Each wall is flat, endless, passes through zero and stands at right angles to its row. A trip goes straight from one point to another. Which walls does it cross, in order?

Walls:
(1): [ 0.24 -0.04  0.03]
(2): [-0.53 -0.09 -0.27]
(3): [-0.07  0.16  0.26]
(4): [0.40 0.33 0.52]
(5): [-0.10  0.80 -0.41]
(6): [ 0.13 -0.30  0.38]
(7): [-0.19 -0.49  0.08]
(8): [-0.16 -0.15  0.59]
(9): [-0.18 -0.23 -0.12]
Trips:
[-0.87 -0.57 -0.21] to [-0.06 -0.63  0.11] -> 6, 1
[0.79 0.81 0.17] to [-0.29  0.02  0.44] -> 8, 6, 1, 5, 7, 2
[ 0.02  0.40 -0.54] to [ 0.14 -1.05  0.26] -> 9, 1, 7, 5, 6, 8, 2
[-0.22 -0.16 -0.37] to [ 0.29 -0.43 -0.37] -> 5, 1, 6, 2
[ 0.15 -0.14 -0.38] to [-0.11 -0.50  0.34] -> 5, 6, 8, 3
[0.52 0.81 0.39] to [ 0.38 -0.07 -0.52] -> 8, 3, 4, 9

Walls:
(1): [ 0.09  0.00 -0.43 -0.32 -0.29  0.20 -0.41  0.68  0.30  0.10  0.66]
(2): [ 0.42 -0.65  0.31  0.43 -0.50 -0.46  0.33  0.03  0.04  0.22  0.61]
(3): [-0.18  0.00 -0.16  0.06  0.22 -0.10  0.31 -0.44 -0.39  0.13  0.30]
(4): [-0.15  0.43 -0.44 -0.20 -0.14  0.65  0.57  0.15  0.20 -0.29 -0.02]
(5): [-0.05  0.64  0.24 -0.03 -0.47 -0.82  0.77  0.28 -0.54  0.33  0.16]
(6): [ 0.12 -0.25 -0.22 -0.16 -0.76  0.00  0.35 -0.26 -0.44 -0.06  0.35]
(7): [ 0.05 -0.06 -0.20 -0.14 -0.39 -0.68 -0.79 -0.30  0.49  0.28 -0.45]
(8): [ 0.04  0.44 -0.20 -0.38 -0.31 -0.67  0.48  0.37  0.20  0.10 -0.03]
(9): [ 0.03 -0.62  0.03  0.17  0.23  0.32 -0.21  0.41  0.21  0.64  0.05]
Trips:
[-0.19  0.12  0.33  0.56  0.66 -0.09  0.07  0.03 -0.04  0.42  0.03] to [-0.08  0.12  0.25  0.48 -0.16  0.55 -0.02 -0.48 -0.25  0.47  0.26] -> 5, 6
[ 0.06 -0.09  0.46  0.38  0.40  0.13 -0.17 -0.46 -0.05  0.29 -0.64] to [-0.55  0.32 -0.24  0.55  0.63  0.34 -0.12  0.03 -0.64  0.24  0.32] -> 7, 4
[ 0.52 -0.46 -0.25  0.14  0.68  0.17  0.25 -0.59 -0.19 -0.14 -0.55] to [-0.24 -0.57  0.03  1.15  0.06 -0.59  0.20  0.21  0.11  0.04 -0.25] -> 2, 7, 5
[ 0.46 -0.78  0.26  0.33 -0.05 -0.38 -0.64 -0.36  0.65 -0.28 -0.19] to [-0.51 -0.26 -0.39 -0.23  0.12 -0.48 -0.32  0.03 -0.10  0.04  0.07] -> 1, 3, 8, 2
[-0.80  0.32  0.35 -0.44  0.70  0.67 -0.42  0.20  0.08 -0.24  0.26] to [-0.06 -0.25  0.03  0.21  0.23 -0.12  0.08  0.47  0.38  0.28  0.23] -> 4, 2, 8
[ 0.37 -0.77  0.39 -0.15  0.47  0.17 -0.39  0.64 -0.04 -0.69  0.15] to [ 0.11  0.27  0.07  0.25  0.54 -0.30  0.28 -0.25 -0.17  0.25 -0.19] -> 1, 3, 2, 5, 9, 8
[ 0.33 -0.22 -1.18 -0.05  1.05 -0.73 -0.03  0.31  0.84  0.09  0.00] to [-0.35 -0.11  0.18  0.66  0.06  0.10 -0.38 -0.18 -0.05 -0.29 -0.22] -> 8, 1
[-0.12  0.12  0.63 -0.03  0.22  0.01 -0.33 -0.18 -0.06 -0.33 -0.33] to [-0.20 -0.03  0.19 -0.16  0.36 -0.15 -0.56 -0.25  0.45  0.40 -0.60] -> 9
[-0.11 -0.33 -0.12 -0.77 -0.34  0.79  0.17  0.37 -0.19 -0.09  0.20] to [ 0.01  0.51 -0.27 -0.01 -0.02  0.03  0.01 -0.25 -0.53 -0.12 -0.22] -> 9, 3, 5, 8, 1
[-0.40  0.54  0.02  0.20  0.27  0.16 -0.28  0.36 -0.10 -0.33 -0.47] to [ 0.37  0.03  0.31  0.36  0.02 -0.22  0.62  0.33 -0.02  0.39 -0.46] -> 5, 8, 9, 2, 4

Walls:
(1): [-0.07  0.07 -0.40  0.19  0.19  0.36  0.30 -0.78  0.17 -0.50  0.01  0.15
  0.10 -0.36 -0.36 -0.23  0.48 -0.26 -0.50 -0.03]
(2): [ 0.14  0.07 -0.04  0.19  0.40 -0.24  0.46 -0.53 -0.09 -0.79  0.13 -0.34
 -0.68  0.43  0.50 -0.39  0.35 -0.19  0.46  0.48]
(3): [-0.06 -0.15 -0.56 -0.24 -0.05 -0.40  0.28  0.15  0.89  0.01  0.27 -0.25
  0.31  0.23  0.15  0.11 -0.55 -0.17  0.11 -0.49]
(4): [-0.04 -0.27 -0.17  0.47 -0.25  0.16  0.12 -0.47 -0.34  0.09  0.53  0.16
  0.70  0.15  0.45  0.35 -0.23 -0.31 -0.30 -0.73]
(5): [ 0.23  0.16  0.15 -0.30  0.17 -0.42  0.39 -0.05  0.13  0.21 -0.28 -0.56
 -0.25 -0.16  0.21  0.09 -0.21  0.49 -0.07  0.27]
(6): [ 0.02  0.43 -0.46  0.07  0.32  0.30 -0.40  0.12  0.58  0.31  0.03  0.00
  0.84  0.28  0.73  0.10 -0.56 -0.44 -0.14  0.04]
(7): [-0.21 -0.09 -0.72 -0.22 -0.42 -0.06  0.06  0.24 -0.40 -0.37  0.20 -0.30
  0.43  0.51 -0.37  0.43 -0.45 -0.05  0.00 -0.28]
(8): [-0.21  0.46 -0.68  0.48 -0.35  0.11  0.11 -0.02  0.01 -0.68  0.50  0.87
 -0.55  0.03  0.27 -0.57  0.70  0.28  0.32 -0.24]
(9): [-0.16  0.23 -1.00 -0.15  0.51  0.17  0.12  0.03  0.06 -0.12 -0.36 -0.49
  0.13  0.83  0.26  0.46 -0.34  0.12  0.35  0.49]
Trips:
[-0.54  0.14 -0.51 -0.48  0.02 -0.33 -0.46 -0.59 -0.65  0.25 -0.50 -0.55
 -0.20  0.12  0.18 -0.70  0.03 -0.33 -0.28 -0.10] to [ 0.50 -0.58  0.17  0.18  0.22 -0.22  0.02  0.53  0.21  0.03  0.28  0.03
  0.43  0.12 -0.41 -0.65 -0.11 -0.17  0.23  0.03] -> 3, 5, 1, 9, 2, 7
[-0.19 -0.15 -0.53 -0.04 -0.15  0.07  0.33 -0.45  0.13 -0.16 -0.35 -0.18
 -0.47 -0.13  0.18 -0.62 -0.41  0.26  0.15  0.70] to [-0.08  0.21  0.87  0.41  0.41  0.89 -0.23  0.54 -0.23  0.05 -0.09 -0.98
  0.14 -0.04 -0.64  0.05 -0.04 -0.23  0.11 -0.20] -> 3, 8, 1, 2, 9, 5
[ 0.82  0.23 -0.10  0.19 -0.87  0.26  0.04  0.33 -0.23  0.03  0.22  0.08
 -0.54 -0.36  0.39  0.35 -0.66 -0.17  0.25 -0.69] to [-0.55 -0.19  0.13 -0.73  0.11  0.28  0.19 -0.26 -0.14  0.17  0.32 -0.33
  0.00 -0.64 -0.20  0.21  0.34  0.05 -0.19  0.42] -> 6, 5, 8, 3, 1, 4, 7
[ 0.53  0.29  0.94  0.23  0.06  0.02 -0.17 -0.33 -0.24 -0.28  0.13 -0.44
 -0.10 -0.24 -0.58  0.30  0.34  0.41  0.22  1.04] to [-0.17  0.24 -0.09  0.00  0.68  0.28 -0.46 -0.14  0.83  0.24 -0.08  0.48
 -0.15  0.71 -0.31  0.14  0.24  0.03  0.24 -0.14] -> 9, 5, 6, 8, 3, 2
[-0.43  0.53 -0.11  0.27  0.07  0.60  0.26  0.08 -0.34 -0.05  0.12 -0.33
 -0.77 -0.31  0.25  0.01  0.21 -0.11 -0.43  0.37] to [ 0.38 -0.17 -0.23 -0.31 -0.69  0.48 -0.61 -0.34  0.04 -0.91 -0.10  0.62
 -0.71  0.02  0.60  0.06  0.18  0.37  0.16  0.47] -> 5

Walls:
(1): [ 0.82 -0.22  0.54 -0.07  0.30  0.20  0.69  0.01 -0.66 -0.14  0.05  0.04
 -0.29 -0.05 -0.12 -0.31  0.48 -0.06  0.39 -0.21 -0.54  0.18 -0.03  0.51
 -0.75 -0.68 -0.20  0.19  0.94 -0.01 -0.60  0.08 -0.34  0.16 -0.16 -0.37
  0.32  0.39 -0.34 -0.21 -0.32 -0.17  0.59 -0.02 -0.02  0.75 -0.48  0.65]
(2): [-0.12  0.28  0.01 -0.51  0.04 -0.40 -0.53  0.12  0.11 -0.07  0.29 -0.38
 -0.07  0.44 -0.17  0.22  0.72  0.04 -0.47 -0.03 -0.05 -0.85 -0.63  0.12
  0.65  0.40 -0.19 -0.13  0.01 -0.10  0.11 -0.76  0.54 -0.01 -0.02 -0.59
  0.03 -0.03  0.03 -0.58 -0.44  0.87 -0.20  0.09  0.08  0.12  1.05  0.66]
(3): [-0.51 -0.32 -0.17 -0.64 -0.36 -0.10 -0.29 -0.66  0.20  0.33  0.03  0.20
  0.03  0.38  0.17  0.14  0.49 -0.15 -0.53 -0.14 -0.20  0.41  0.55  0.51
 -0.27  0.32 -0.88 -0.23  0.12  0.36  0.16  0.00  0.04  0.39  0.31 -0.33
  0.30 -0.67  0.13 -0.24 -0.23  0.32 -0.15 -0.07  0.89  0.21  0.78  0.11]
(4): [ 0.02 -0.18 -0.13  0.91 -0.67 -0.24  0.44  0.18 -0.18 -0.03 -0.48 -0.30
  0.07 -0.29  0.27  0.31  0.12  0.68  0.08 -0.10  0.02  0.17 -0.02  0.13
  0.55 -0.41  0.54  0.72  0.93 -0.38  0.38 -0.05  0.05  0.09  0.68 -0.62
  0.36  0.10  0.01  0.30  0.50 -0.39 -0.20  0.44 -0.03  0.15  0.27  0.71]
(5): [ 0.03 -0.50  0.01  0.86 -0.35  0.31  0.01 -0.12 -0.44 -0.47  0.50 -0.12
  0.48  0.15 -0.14  0.06  0.27 -0.52 -0.51 -0.09 -0.24  0.58 -0.15  0.20
 -0.39  0.26 -0.39 -0.43  0.22 -0.01 -0.68 -0.07 -0.49  0.34  0.02 -0.16
 -0.08  0.07  0.62  0.47  0.02 -0.86 -0.25 -0.03 -0.20  0.10  0.71 -0.29]
(6): [-0.24  0.38 -0.13  0.13  0.44  0.02 -0.23  0.45 -0.28 -0.25 -0.38 -0.05
 -0.68  0.35  0.07  0.21  0.29 -0.14  0.18  0.16 -0.04  0.03  0.27  0.29
 -0.66  0.10 -0.21 -0.36 -0.51 -0.25  0.02  0.08  0.64  0.04 -0.46  0.23
 -0.71 -0.33  0.17  0.15  0.46 -0.29  0.78  0.11  0.04  0.15 -0.11  0.19]
(7): [-0.45  0.07 -0.64  0.13  0.14  0.51  0.29 -0.12 -0.34 -0.27  0.16  0.61
  0.15  0.51  0.40 -0.06  0.59  0.08  0.02  0.15  0.18  0.24 -0.06 -0.04
 -0.27  0.55  0.46 -0.56 -0.34 -1.12 -0.20 -0.19  0.22  0.25  0.62  0.42
  0.58 -0.08 -0.19  0.45 -0.19 -0.25 -0.14 -0.14 -0.05 -0.25 -0.26  0.08]
(8): [ 0.34  0.07 -0.64 -0.01  0.39 -0.02 -1.46 -0.48 -0.07  0.60  0.09  0.04
 -0.03 -0.62 -0.84  0.57  0.00 -0.57 -0.16 -0.12 -0.43 -0.18  0.16  0.27
  0.11  0.33 -0.55 -0.08  0.30 -0.33  0.13 -0.88 -0.48 -0.09  0.07 -0.08
 -0.14 -0.82  0.50 -0.22  0.05 -0.35  0.12  0.86 -0.12  0.08  0.13 -0.65]
(9): [-0.40 -0.34  0.28 -0.47  0.17  0.27 -0.29 -0.15  0.48  0.02 -0.21 -0.18
  0.77  0.41  0.03 -0.09  0.07 -0.10  0.88  0.20 -0.66  0.10  0.79 -0.20
 -0.75 -0.04 -0.83  0.35  0.44  1.03  0.03 -0.09 -0.65  0.45  0.10  0.34
 -0.03 -0.34  0.58  0.37 -0.60  0.18 -0.09 -0.59  0.53  0.03 -0.30 -0.03]
Trips:
[ 0.12  0.44  0.06 -0.15 -1.13 -0.45  0.35 -0.43  0.09 -0.01  0.44 -0.02
 -0.22 -0.02 -0.08 -0.19  0.54 -0.32 -0.02  0.11 -0.07 -0.34 -0.26 -0.30
  0.13  0.25 -0.22  0.19  0.29  0.07 -0.65  0.13 -0.30 -0.28  0.12 -0.12
  0.37 -0.72 -0.07  0.01  0.00 -0.61  0.16 -0.23  0.31  0.12 -0.16 -0.08] to [-0.06  0.22  0.00 -0.11 -0.30  0.20  0.38  0.27  0.13 -0.08 -0.02 -0.02
 -0.08 -0.31 -0.57  1.36 -0.19 -0.38  0.28  0.41 -0.11  0.44  0.13 -0.53
  0.27  0.02  0.78  0.14 -0.08  0.50 -0.29  0.09  0.08 -0.02 -0.19  0.31
 -0.18  0.49 -0.27 -0.05 -1.10 -0.40 -0.57 -0.77  0.04 -0.09 -0.30  0.42] -> 8, 2, 3, 7, 4, 5, 1
[-0.01  0.64  0.43 -0.07 -0.48  0.05  0.38  0.29 -0.17  0.36 -0.83  0.00
  0.04  0.07  0.29  0.31  0.05  0.02 -0.12  0.04  0.10 -0.62  0.11  0.13
  0.08  0.42 -0.32  0.05 -0.16 -0.11 -0.22 -0.07  0.09  0.27  0.38  0.00
  0.31 -0.19  0.36  0.12  0.48  0.27 -0.39 -0.25 -0.77  0.33 -0.08  0.24] to [-0.35  0.17  0.22  0.19  0.01  0.43  0.01  0.18  0.16 -0.05  0.34 -0.03
  0.25 -0.22  0.07  0.65 -0.61  0.21 -0.63 -0.31  0.06  0.87 -0.65 -0.13
 -0.34 -0.37  0.65  0.76 -0.13 -0.32 -0.17 -0.09 -0.67 -0.73  0.11  0.11
 -0.34  0.39  0.44  0.48 -0.44  0.20  0.47  0.12 -0.34 -0.18  0.09 -0.32] -> 6, 5, 2, 7
[-0.50  0.97  0.03  0.24 -0.39 -0.90 -0.17  0.40 -0.05  0.13 -0.47 -0.68
  0.18  0.24  0.25 -0.24 -0.33  0.42 -0.08  0.08 -0.43  0.36  0.36 -0.06
  0.94  0.19 -0.37  0.37  0.29 -0.33  0.04 -0.04 -0.14 -0.19  0.32  0.08
 -0.16  0.35  0.06  0.00 -0.43  0.87  0.27 -0.35 -0.25 -0.37 -0.53  0.46] to [ 0.97 -0.06 -0.36 -0.62 -0.44 -0.38  0.93  0.59 -0.51 -0.37 -0.35 -0.50
  0.48  0.26 -0.10 -0.31  0.07  0.16 -0.16 -0.22  0.14  0.20  0.05  0.15
 -0.43 -0.66  0.67 -1.02 -0.50  0.00  0.31 -0.59  0.30  0.14 -0.52  0.07
  0.33  0.33 -0.16  0.14  0.81 -0.37  0.26 -0.07 -0.41  0.38 -0.05  0.81] -> 9, 6, 1, 7, 2, 5

Walls:
(1): [-0.16  0.16 -0.24  0.44  0.11  0.69  0.06 -0.21  0.22  0.05 -0.07 -0.54
 -0.54 -0.04  0.04 -0.12  0.00  0.13 -0.26  0.50 -0.41 -0.31  0.39 -0.02
  0.35  0.92 -0.29  0.23 -0.33  0.42 -0.39 -0.13  0.09 -0.57 -0.14 -0.06
  0.63 -0.40 -0.30 -0.16  0.08 -0.41  0.34 -0.04 -0.36 -0.09 -0.46  0.47]
(2): [ 0.23  0.24  0.14 -0.47  0.18 -0.27 -0.23 -0.09 -0.85 -0.03  0.09 -0.16
 -0.19 -0.14 -0.99 -0.16  0.53  0.08  0.28 -0.48  0.08 -0.27  0.62  0.38
 -0.09  0.06  0.56  0.78  0.54 -0.22  0.01  0.28  0.54 -0.50  0.07 -0.30
  0.06 -0.22 -0.21  0.41  0.16  0.19  0.27 -0.19 -0.22 -0.13 -0.44 -0.23]
(3): [-0.18  0.46  0.02  0.00 -0.31 -0.07  0.51 -0.25 -0.01  0.15 -0.71 -0.30
  0.03  0.14 -0.19 -0.66  0.20 -0.31  0.14  0.36 -0.08 -0.04  0.17 -0.60
  0.12 -0.17  0.51  0.71 -0.61  0.49 -0.43 -0.43  0.57 -0.43  0.00 -0.19
  0.01 -0.22  0.78  0.38  0.23  0.57  0.29  0.44 -0.02  0.09 -0.33 -0.28]
(4): [ 0.22 -0.12  0.49 -0.25 -0.06 -0.15 -0.23  0.22 -0.29  0.39  0.12 -0.32
 -0.41 -0.11  0.37 -1.09  0.14  0.21 -0.02  0.42 -0.29 -0.30  0.33  0.04
 -0.25 -0.20 -0.27 -0.35  0.46 -0.63 -0.06 -0.25  0.09 -0.21  0.24  0.15
 -0.15  0.63  0.28  0.07 -0.03 -0.35  0.07 -0.41  0.14 -0.11  0.13 -0.01]
(5): [-0.46 -0.02  0.36  0.27 -0.53 -0.38  0.37  0.30  0.03 -0.27 -0.01  0.00
 -0.36  0.13 -0.40 -0.40  0.33 -0.62 -0.22  0.12 -0.57 -0.49 -0.03 -0.73
 -0.69 -0.15 -0.58  0.34 -0.23 -0.77  0.39 -0.29  0.72  0.22 -0.17 -0.33
  0.14  0.18 -0.53 -0.50  0.48  0.05  0.00  0.80 -0.58  0.08  0.61 -0.22]
(6): [ 0.20  0.27 -0.28  0.02 -0.45 -0.56 -0.03  0.57 -0.36 -0.61 -0.02  0.00
  0.10 -0.33  0.16  0.23  0.16  0.46  0.70  0.18  0.04 -0.21 -0.16  0.10
 -0.22  0.13 -0.24 -0.34  0.25 -0.16 -0.79  0.25 -0.36 -0.02 -0.24 -0.25
  0.75 -0.19  0.76 -0.38  0.17 -0.19 -0.17  0.24 -0.57  0.00  0.03 -0.14]
(7): [ 0.32 -0.10  0.24  0.01 -0.48 -0.19  0.49  0.01  0.69  0.47 -0.53 -0.03
 -0.57 -0.09  0.19 -0.30 -0.15  0.06 -0.27  0.38  0.01  0.03  0.01 -0.01
 -0.32 -0.01  1.18 -0.15  0.07 -0.23  0.76  0.17 -0.48  0.02 -0.25 -0.35
 -0.10 -0.17 -0.33 -0.76  0.14 -0.33  0.09 -0.76 -0.50  0.79 -0.57  0.53]
Trips:
[ 0.04  0.39 -0.30  0.43 -0.31  0.51 -0.04  0.23  0.24 -0.50 -0.41 -0.02
  0.25  0.13 -0.64 -0.38  0.77 -0.06  0.30  0.01 -0.50 -0.03  0.28  0.72
 -0.25 -0.41  0.40 -0.37 -0.46 -0.43 -0.01  0.37 -0.13 -0.02  0.28  0.29
  0.09 -0.09  0.12  0.50  0.03  0.36 -0.04  0.41 -0.13  0.25 -0.05  0.19] to [ 0.05  0.12  0.88  0.33 -0.10  0.36 -0.33 -0.52 -0.39 -0.21  0.70  0.44
 -0.15  0.64 -0.55 -0.66 -0.24 -0.18 -0.17 -0.12 -0.13  0.04 -0.19 -0.19
  0.26  0.18  0.29  0.05 -0.09 -0.16  0.07  0.14  0.58  0.54  0.86 -0.04
 -0.12 -0.33  0.28 -0.13  0.24  0.10 -0.67  0.24  0.21  0.19  0.00 -0.23] -> 6, 4
[-0.06 -0.06  0.29 -0.04 -0.20 -0.47  0.52  0.07  0.09 -0.37 -0.18  0.36
 -0.01 -0.29  0.39  0.21  0.04 -0.41  0.45 -0.07  0.35  0.40  0.26  0.31
  0.26 -0.26  0.26  0.02  0.25  0.17  0.78  0.62 -0.48 -0.05  0.12 -0.50
 -0.49  0.07  0.04  0.37 -0.83  0.10 -0.43  0.12 -0.25  0.32 -0.34  0.35] to [-0.03 -0.06  0.19  0.21 -0.46  0.15 -0.30 -0.03 -0.17 -0.10  0.01 -0.09
  0.02 -0.13  0.82 -0.09 -0.14  0.03  0.51  0.03 -0.79 -0.21  0.40  0.19
  0.07  0.28  0.37  0.45  0.20  0.43 -0.55  0.17  0.10 -0.25 -0.32 -0.27
 -0.33 -0.48  0.39  0.16 -0.32  0.33  0.10  0.16  0.13 -0.14 -0.23  0.64] -> 6, 3, 1, 4, 7
[-0.82 -0.77 -0.06 -0.84 -0.10  0.66  0.02  0.26  0.40 -0.21  0.49 -0.11
 -0.25 -0.60  0.19 -0.03 -0.63  1.23  0.35 -0.10 -0.22  0.20  0.82  0.57
 -0.09 -0.19 -0.71  0.49  0.26 -0.66  0.25  0.18  0.05  0.15 -0.07 -0.54
  0.19 -0.29  0.49  0.23  0.00  0.10  0.56  0.59  0.05 -0.06  0.34 -0.05] to [-0.11 -0.10  0.55 -0.51  0.25 -0.34 -0.09 -0.27 -0.11 -0.32 -0.05 -0.40
 -0.63 -0.50  0.92 -0.82 -0.49 -0.11 -0.58  0.39  0.30  0.00  0.42  0.02
  0.01  0.09 -0.25  0.56 -0.07  0.15 -0.19 -0.03  0.48  0.56 -0.11 -0.24
  0.05 -0.70 -0.09  0.72 -0.55 -0.19 -0.04  0.45  0.23 -0.29  0.51  0.45] -> 6, 3, 2
[-0.70  0.54  0.18 -0.56 -0.06  0.59  0.07 -0.01  0.27  0.26  0.27 -0.51
  0.00 -0.20  0.38 -0.12 -0.50  0.01  0.69 -0.34  0.33 -0.66  0.70 -0.44
 -0.14 -0.25  0.57  0.42 -0.48 -0.71  0.15  0.03 -0.48  0.01 -0.40  0.31
  0.07 -0.67 -0.33  0.40 -0.11  0.73  0.18 -0.02  0.29 -0.60 -0.10 -0.34] to [-0.02  0.43  0.26  0.00  0.07  0.69 -0.26 -0.14  0.50 -0.36 -0.20 -0.69
  0.54  0.90  0.36 -0.28 -0.47 -0.38  0.43  0.98  0.57 -0.14 -0.03  0.30
 -0.07  0.56 -0.07 -0.77 -0.17  0.31  0.16 -0.25 -0.06 -0.05 -0.22  0.66
  0.80 -0.97 -0.33  0.02 -0.36 -0.11 -0.01  0.10  0.13  0.16 -0.45  0.16] -> 7, 2, 6
